Each row of a before or after table is a point. The points were changed in one or more steps. Then noise was added and the rows were shuffled. The steps act on columns, c1 being the first. Write out the steps. A step turns or swaps two columns, mirrors them in a line or flattens them onto one, adds a multiple of one to another, or multiplies or shifts one. Angles are multiples of 10 degrees, from the lower column toward the higher: turns from -170 to 170, lines from 10 to 170 but not 90. Use the fewest steps. Two steps may share a column if one is a turn and the other turns, adds or multiplies; they go together, in the order done. Otherwise the lowest column goes first.
(in the rows, 128 means zero)

Before:
[[183 156  96]
 [152 143 111]
 [107 139 115]
 [169 163 136]
 [161 129 147]
 [ 84 178 134]
 [112 181 147]
 [104 148 152]
 [147 133 126]
 [108 170  84]]
After, 10 rows:
[[139 180 150]
 [ 94 126 147]
 [138 145 134]
 [ 87 148  81]
 [152 185 113]
 [ 64 137 123]
 [107 124 113]
 [ 78 158 144]
 [150 151 158]
 [136 157 119]]
Steps: add 0.3 times c1 to c3; turn c1 and c2 by 40 degrees

Before, 12 rows:
[[ 87  74  99 126 102 135 126 121]
 [129  98  95 166 185 135 138 133]
 [127 172 142 124  95 122  78  92]
 [195 142 151 108 119 101  66 111]
 [136 108 108 140 150 176 168 130]
 [124 164 175 136 108 136  68  86]
 [169 146 127 178 152 122 133 146]
 [169 123 138 141 132  64 142  99]
 [ 95  84 140 163 104 151  99 137]
 [164  90 121 183 140 144 154 105]
 [100  72 152 134 143 160 182 143]
 [182 163 125 172 124 113 145 131]]
After:
[[113 182 120 128 104 114 101 138]
 [109 175 113  96 144 126 181 150]
 [159 138 156 133 130 117 139 138]
 [128  92 165 154  93 124  79 143]
 [125 101 170 159 109 128  70 173]
 [146 129 126 187 123 159 147 125]
 [116 168 134  91 101 102 127  99]
 [124 175 123 139 187 135 137  96]
 [132 191 152 146 139 164 154 121]
 [140 146 110 176 151 156 132 125]
 [115 152 124 126 151 163 169 107]
 [153 104 143 123 119 163  67 150]]
Steps: turn c1 and c6 by 50 degrees; multiply c1 by 0.4; mirror c2 and c4 in the line at 70 degrees; turn c3 and c8 by 90 degrees

Before, 14 rows:
[[151 125 105 156 136 145 181 124 124  81 153]
 [105 191 101  77 131  86 126 147 123 115 135]
 [145 108 107 180 111 137 137 101 158 127 168]
 [154 186 121 198 132 125 139 111 140 117 130]
 [ 81 151 140 124 139  77 127 190 101 132 132]
 [152 125 139 151 171  97 121 162 125  95  91]
 [167 165 119 147 105 128 126 135 193 140 157]
 [142 182 122 114 155  77 156 116 119 134 105]
 [169 148 112 147 188 130 111  95 124 185 147]
 [121 157 142 116 116 125  74 127 136 104 158]
 [118 119 129 124 138 104 150 138 150  89  58]
 [173 127 112 109 109  83 101 148 105 118 109]
 [138 157 147 112 173  81 163  96 105 107 147]
 [176 178 157  89 117 115 139 130 119 119  52]]
After:
[[ 80  73 117 148 140 149 128 172 113 135 168]
 [173  79  76 137 123 102 136 168 127 115  70]
 [166 107 149  66 109  99 121 124 158 142 155]
 [149 153 181  96 109 128 137  83 136 130 152]
 [120 107 110 120 115 107  73 110 127 104 153]
 [141  41 117 139 152 140 153 129 138 135 102]
 [106  54 110 161 133 114 130 142 169 117 150]
 [116 119 121 113 141 154 148 172 135  88  75]
 [174  99 158 135 185 130 110  89 127 186 127]
 [153 137 173 136 134 114 174 114 126  84 153]
 [152 100 136 117 175 160 117 177 107  98 116]
 [152  85 186  97 132  96 140 114 100 121 118]
 [172 107 128 163 113 157 110 159 140 117 120]
 [137  69  99 143 169 161 166  87 109 112 132]]
Steps: add -0.3 times c5 to c6; turn c2 and c6 by -140 degrees; turn c3 and c4 by -130 degrees; turn c4 and c9 by 60 degrees; turn c8 and c11 by 30 degrees

Before (8 x 18):
[[119 110 113 125 148 148 171 121 105 127 136  97 124 138 104 128 178 135]
 [130 140 141 170 119 156 133 111 148 130 153 138 127 174 124 139 148 125]
 [126 119 115 132 139 149 114 130 122 182 103 136 118 128 123 114 166 147]
 [112 141 117 148 142 127 144 134 137 117 169 114 150 134 146 143 133 125]
 [136 120 116 110 142 123 121 174 119 166 144 134 187  98 118 113 123 171]
 [124 133 126 126 122 112 133 117 138 131 125 127 155 159 136 132 155 126]
 [107 109 118 131 147 100 168 129 171 115  85 158 113 119 125 151 116 127]
 [122  97 144 162 125 102 153 126 133 184 147 115 112 112 116 120 135 131]]
After:
[[136 119 112 110 141 123 126 173 117 165 152 136 221  99 111 112 124 128]
 [129 139 144 171 118 155 113 114 148 130 151 138 126 176 120 139 151 139]
 [108 111 115 131 148 105 161 129 185 116  85 156 104 118 122 152 108 114]
 [124 121 113 131 140 162 107 130 114 179 149 138 112 132 119 113 154  65]
 [112 140 113 146 141 130 151 136 142 116 152 115 161 135 156 143 131 165]
 [119 111 109 125 146 165 247 121 130 126 130  97 123 136  89 127 160 140]
 [124 134 127 126 123 131 127 116 139 131 130 129 175 156 141 132 129 120]
 [123  96 150 164 125 113 177 126 146 185 195 113 104 116 108 121 120  77]]
Steps: multiply c3 by 1.3; flatten c6 and c17 onto the line at 40 degrees; turn c7 and c9 by 30 degrees; multiply c7 by 2.5; add -1.5 times c10 to c18; turn c11 and c18 by 40 degrees; multiply c13 by 1.6; multiply c15 by 1.6

Before (8 x 32):
[[121 161 164 127 118 118 140 125 108 120 120  88 163 105 162 143  80 147
   85 154 151 110 106 148  90 163  91 113 211 134 108 157]
 [151 133  89 153 114 140  91 126 119 126 155 141  98 130 141 143 152  78
  161 130  77 109 122 145 122 134 156 111 113 113 130  90]
 [143 105 126 154 179 146 108 113 115 145 162 162 121 157  76 126 152 116
  143 135  73 120 107 131 119  95 144 128 118 122 177  87]
 [133 170 138 112 126  99 116 132 139 114 108 128 154 108 143 108  95 135
  127 132 149 106  96 155  63 132 106 147 158 158  84 136]
 [184  90  90 170 180 177 165  63 104 154 146  91 153 105 111 134 114 187
  138 145  85 136 182 184 123  79 148 139 106  95 135 119]
 [146 136 101 114 145 106  93 119 108 123 141 145  74 152 133 142 163 119
  189 140  75 111 123 115 124 110 147 162 114 105 170 110]
 [182 108 152 166 181 150  90  95 121 171 136 125 119 152 112 166 154 115
  132 152 105 144 139 148  56  75 158  84 126 112 167 139]
 [128 171 144  93 129  92 155 135 107 116 104  95 182  77 141 133 115 173
   65 198 147 111 101 163  64 145  99 100 154 157  84 151]]
After:
[[128 175 143 100 128  88 157 118  99 170 106  98 183 185 145 136 115 171
   65 199 143 106 103 164 184  98  97  99 148 119  85 151]
 [141 106 121 139 175 147 110 125 114 120 162 160 117  99  76 125 152 109
  143 137  68 121 108 134 141 166 143 129 116 120 176  83]
 [183  91  87 147 178 172 168  57 107 108 148  90 156 145 110 136 118 184
  141 147  82 140 176 184 144 182 150 143 114 163 139 124]
 [124 163 173 140 117 112 137 117 110 154 117  90 164 148 153 144  79 144
   82 153 151 110 107 144 156  97  89 119 211 130 105 158]
 [148 130 102 110 147 110  95 125 105 136 138 146  75  99 132 143 165 121
  187 141  71 111 124 113 125 140 145 159 115 141 170 116]
 [152 127  98 156 117 139  88 126 119 128 148 144  94 121 147 145 147  75
  159 130  77 107 123 143 128 131 157 110 115 146 131  92]
 [182 100 152 149 180 150  91 101 120 128 134 126 119 101 108 164 155 116
  132 155 106 141 141 145 220 193 148  86 123 132 165 143]
 [132 172 136 119 131  99 112 125 137 172 109 127 154 159 141 110  93 135
  126 135 147 105  97 158 177 120 107 147 161 101  84 142]]
Steps: mirror c4 and c26 in the line at 10 degrees; add 0.3 times c14 to c8; turn c14 and c30 by -160 degrees; turn c10 and c25 by 150 degrees

Before:
[[108 167 109 116 136 143 175 106 103 152 147  97 163  87 140 101 144 120
  118 124 141 106 105 157 143 102 134 183 112 145 130 123 164  96 111 101
  184 109 162 166 148 128 140 111 126 111  67 160 143 137 177 138 123 143
  174 106 106 141 108 144 117  89 141 113]
 [107 135 115  88 131 148 151  97 109 161 131  97 183  79 188  69 111 127
  140 136 143 138 156 102 171 108 159 163 151 157 139 124 166  63  92 104
  159 148 137 163 190 126 130 130 136 123 114 156 130 171 137 136  97 122
  189 102 123 153  71 149 115 116  86  93]
 [149 135 163 103  91 127 134 141 155 123 122 106  71 165 118 117  96 121
   95 109 112  87 118 204  78 144 174 116  83 167 165 132  97 117 149 118
   91 164  74  89 128 110 119 168 178 172 162 128 118 119 133 137 163 134
   82 126 115 123 140 101 159 152 138 150]
 [163  98 153 112 103 166 174 129 157 106 108 113  69 204 115 128  93 113
   58 145 141  93 104 196  94 116 139  87 117 166 136 155 120 146 174 111
  135 157  91 119  96 128 105 182 155 136 120 129 127 160 105 143 156 124
   64 149 135 118 129 129 173 144 152 124]
 [186 139 147  91  94 170 136 146 159 111 117 132  75 171 143 103 120 116
   78 153 116 110 108 173 143 113 159 106 134 140 148 128 132 139 200 148
   92 163  83  95 118 106 126 150 170 178 126 149 115 119 141 162 167 118
  103  83 108 140 140 100 155 135  98 177]
 [165 156 103  96 123 182 151 190 130 148 133 167 132 122 116 131 133 134
  174 122 176 135 180 187 137 120 189 122 147 124 139 143 180 160 113 139
  150  98  59  95 174 154 160  71 160 142 164  67 113 205 143 102 126  89
   99 142 174 112 104 152  78  99 141 111]
 [ 89 179 127 100 156 149 162 110 136 138 126 104 165  57 113  86 137  95
  168 125 117 125 139 126 142 100 125 138 139 137 131 131 177  88  98 114
  140 123 161 197 158 136 142 141 122 116  99 169 129 146 107 128 121 131
  165 128 118 133 113 152 111  74  71  89]
 [156 123 145  92  99 143 161 154 154 132 127  91 101 163  91 134  86 136
   78 133 141  86  94 138 108 134 132 102  98 128 137 110 136 132 181 114
  103 143  92 109 116  86 112 143 170 139 124 133  93 162 125 169 180 161
   99 133 115 103 152 131 153 182 131 144]
 [114 154 147 105 165 143 143  83 126 155 136 136 163  70 145  81 119 116
  119 118 170 111 148 140 166 123 129 133 149 130 127 158 142  67 104  86
  155 129 164 193 161 109 147 128 111  81 138 140 104 122 127 160 138 110
  198 120  95 163  99 119 114 104 110 119]
 [124 162 108  88 104 161 167 124 126 140 151  97 150  58 142 102 112 129
  123 155 144 112 170 133 134 100 121 163 152 156 120 108 153  49 114 124
  150  95 146 157 177 145 149 162  97  96 106 125 129 150 137 133 132 123
  184 133 101 163 112 124  95  88 104 110]]
After, 10 rows:
[[ 92 179 143 139 161 149 165 110 138 136 126 105 168  54 113  88 141  94
  169 143 117 123 158 125 141 101 124  99 139 135 133 135 175  89  86 114
  139 123 144 198 158 137 141 144 122 119  98 168 130 142 108 126 116 128
  168 125 114 133 130 150 111  73  39  90]
 [125 166 147 127 106 161 158 122 125 139 149  99 152  58 140 101 111 131
  124 150 144 116 169 132 136 101 120  75 151 156 118 105 155  49 112 125
  149 100 105 158 177 144 147 157 100  94 104 127 129 149 132 129 132 125
  184 129  99 163 116 118  96  86  89 112]
 [189 139 111 171  93 171 127 144 161 111 119 133  74 167 145 100 123 115
   79 145 117 110  81 172 144 114 161 114 135 139 147 130 131 141 222 150
   92 164 113  95 118 107 128 142 168 179 126 147 116 123 141 162 165 120
  103  88 106 144 143  97 157 133  83 176]
 [112 152 149 137 164 143 147  84 124 152 136 136 165  70 149  85 119 117
  119 117 170 107 167 143 168 121 131 104 149 126 125 155 142  71  95  85
  155 130 137 190 161 109 148 125 111  84 134 140 103 121 124 159 141 110
  197 124  94 162 152 121 113 109  99 119]
 [147 134 103 150  94 127 135 144 154 126 121 108  71 163 121 119 100 124
   92  79 113  90  80 206  79 142 176 119  86 169 165 136  98 115 156 120
   92 165 103  89 127 108 118 161 179 173 163 131 122 120 134 137 166 136
   82 122 115 122 157  94 162 151 143 150]
 [167 156 158 154 128 181 149 189 131 148 132 169 130 122 117 133 135 137
  175 133 174 139 112 187 135 118 187 104 148 124 139 142 180 162 108 138
  152  97  45  93 173 152 161  79 160 144 162  66 112 203 142 100 126  90
  101 144 173 115 118 160  79  96 148 109]
 [104 138 185 127 132 147 146  94 111 156 128 100 185  79 188  73 111 129
  140 125 142 140 148 104 174 107 161  72 154 156 140 123 163  62  83 103
  158 147 111 161 192 124 130 132 132 124 111 159 126 174 138 140  98 120
  189 102 129 155 137 151 117 113  62  97]
 [166 100 119 173 106 164 169 131 159 107 106 114  67 205 117 127  91 112
   61 121 141  95  81 198  93 114 140 142 119 166 134 157 118 142 189 112
  131 158 122 120  99 130 108 182 157 134 121 128 122 163 104 146 152 121
   66 148 133 115 154 117 171 143 165 125]
 [156 128  98 172  97 142 155 154 153 131 129  90  99 164  93 130  85 139
   82 101 138  87  79 139 112 129 132 117  98 130 136 108 134 133 196 115
  103 144 131 112 116  88 109 143 172 137 123 135  92 161 126 164 185 164
   99 130 116 101 137 127 154 184 134 147]
 [109 167 152  91 140 139 171 104 102 152 145  97 162  86 139  99 146 120
  117 157 139 106 139 157 142 100 132  82 112 149 132 123 166  93 110 102
  182 110 168 166 144 133 138 115 129 110  67 159 142 132 175 137 124 142
  174 102 106 138 121 147 117  89 148 118]]
Steps: turn c3 and c59 by 110 degrees; turn c4 and c28 by 130 degrees; turn c7 and c20 by 20 degrees; add 1 times c17 to c20; turn c23 and c39 by -50 degrees; multiply c35 by 1.3; turn c44 and c60 by -10 degrees; multiply c63 by 1.6
